Each row of a before or after table is a point. One or more steps were done to the points. Then noise was added and the rows were shuffled. The steps act on how far a point lies along the listed directions, d1 being the first. Write out the steps. A step turns or swaps two directions, mirrors them in a line or flattens them onto one, adds a multiple of one to another, or multiplies one. Angles are multiples of 10 degrees, from the lower direction toward the higher: turns from -170 to 170, lines from 10 to 170 but not 90. Use the fewest steps. Two steps may share a direction if one is a turn and the other turns, adds or multiplies; they go together, in the order done. Otherwise the lowest direction goes first.

Directions:
(1): [ 0.00  0.49 -0.12]
(2): [-0.39  0.08  0.31]
Before:
[[ 0.24  0.02 -0.09]
 [ 0.18 -0.32 -0.09]
 [-0.09 -0.54  0.09]
 [ 0.12 -0.44  0.05]
 [-0.35 -0.45  0.35]
 [ 0.18 -0.41 -0.09]
 [-0.19  0.58  0.05]
 [ 0.03 -0.42 -0.17]
 [ 0.20 -0.42 -0.01]
 [-0.13 -0.44  0.14]
 [-0.47 -0.20  0.68]
 [-0.09 -0.46  0.27]
 [-0.21  0.04 -0.12]
 [ 0.09  0.09 -0.08]]
After, 14 rows:
[[ 0.09  0.43 -0.12]
 [ 0.09 -0.09 -0.05]
 [ 0.24  0.02 -0.10]
 [-0.52  0.24  0.62]
 [-0.03 -0.58  0.21]
 [ 0.10  0.33 -0.15]
 [-0.47  0.42  0.22]
 [-0.08  0.36 -0.28]
 [-0.21  0.48  0.13]
 [ 0.06  0.39 -0.18]
 [-0.01  0.45 -0.08]
 [-0.23  0.51 -0.05]
 [-0.24  0.42  0.03]
 [-0.20 -0.11 -0.09]]
Steps: mirror d1 and d2 in the line at 100 degrees

Directions:
(1): [-0.06  0.33  0.23 -0.11 -0.27 -0.60 -0.07  0.24]
(2): [-0.34  0.15  0.07  0.61  0.20  0.06 -0.21  0.25]
(3): [ 0.27  0.36  0.12  0.10 -0.41  0.45  0.15  0.21]
(4): [ 0.32 -0.08 -0.03  0.21 -0.25 -0.05 -0.60 -0.30]
Before (9 x 8):
[[ 0.09  0.16  0.03 -0.06  0.09 -0.21 -0.03  0.19]
 [ 0.06  0.24  0.06 -0.65 -0.42 -0.31  0.31  0.04]
 [-0.06 -0.52 -0.37  0.13  0.52  0.01 -0.55 -0.54]
 [ 0.09 -0.17 -0.02  0.11  0.15 -0.51 -0.72 -0.24]
 [-0.12 -0.25 -0.12  0.28  0.25 -0.25 -0.60 -0.14]
 [ 0.33  0.17  0.09 -0.12 -0.53 -0.08 -0.05 -0.08]
 [ 0.12  0.18  0.32 -0.34 -0.50 -0.13  0.22  0.19]
 [ 0.11  0.06  0.13 -0.28 -0.24 -0.49  0.09 -0.01]
 [-0.06  0.33  0.19 -0.29 -0.44 -0.12  0.43  0.20]]
After:
[[ 0.20  0.16  0.08 -0.35 -0.32 -0.52 -0.19  0.08]
 [-0.20 -0.27 -0.10  0.38  0.25 -0.14 -0.30 -0.21]
 [-0.11 -0.24 -0.17  0.43  0.07  0.50 -0.13 -0.27]
 [ 0.24  0.21  0.18 -0.14 -0.22 -0.70 -0.51 -0.02]
 [-0.11 -0.40  0.01  0.38  0.17  0.35 -0.31 -0.19]
 [ 0.10 -0.07  0.05  0.48 -0.07  0.06 -0.40 -0.17]
 [ 0.28  0.02 -0.09  0.04  0.07  0.08 -0.18 -0.01]
 [-0.10  0.61  0.25 -0.33 -0.35 -0.71  0.11  0.38]
 [-0.12  0.01 -0.16  0.63  0.04  0.46 -0.42 -0.07]]
Steps: turn d3 and d4 by 130 degrees; turn d1 and d4 by 110 degrees; multiply d2 by -1
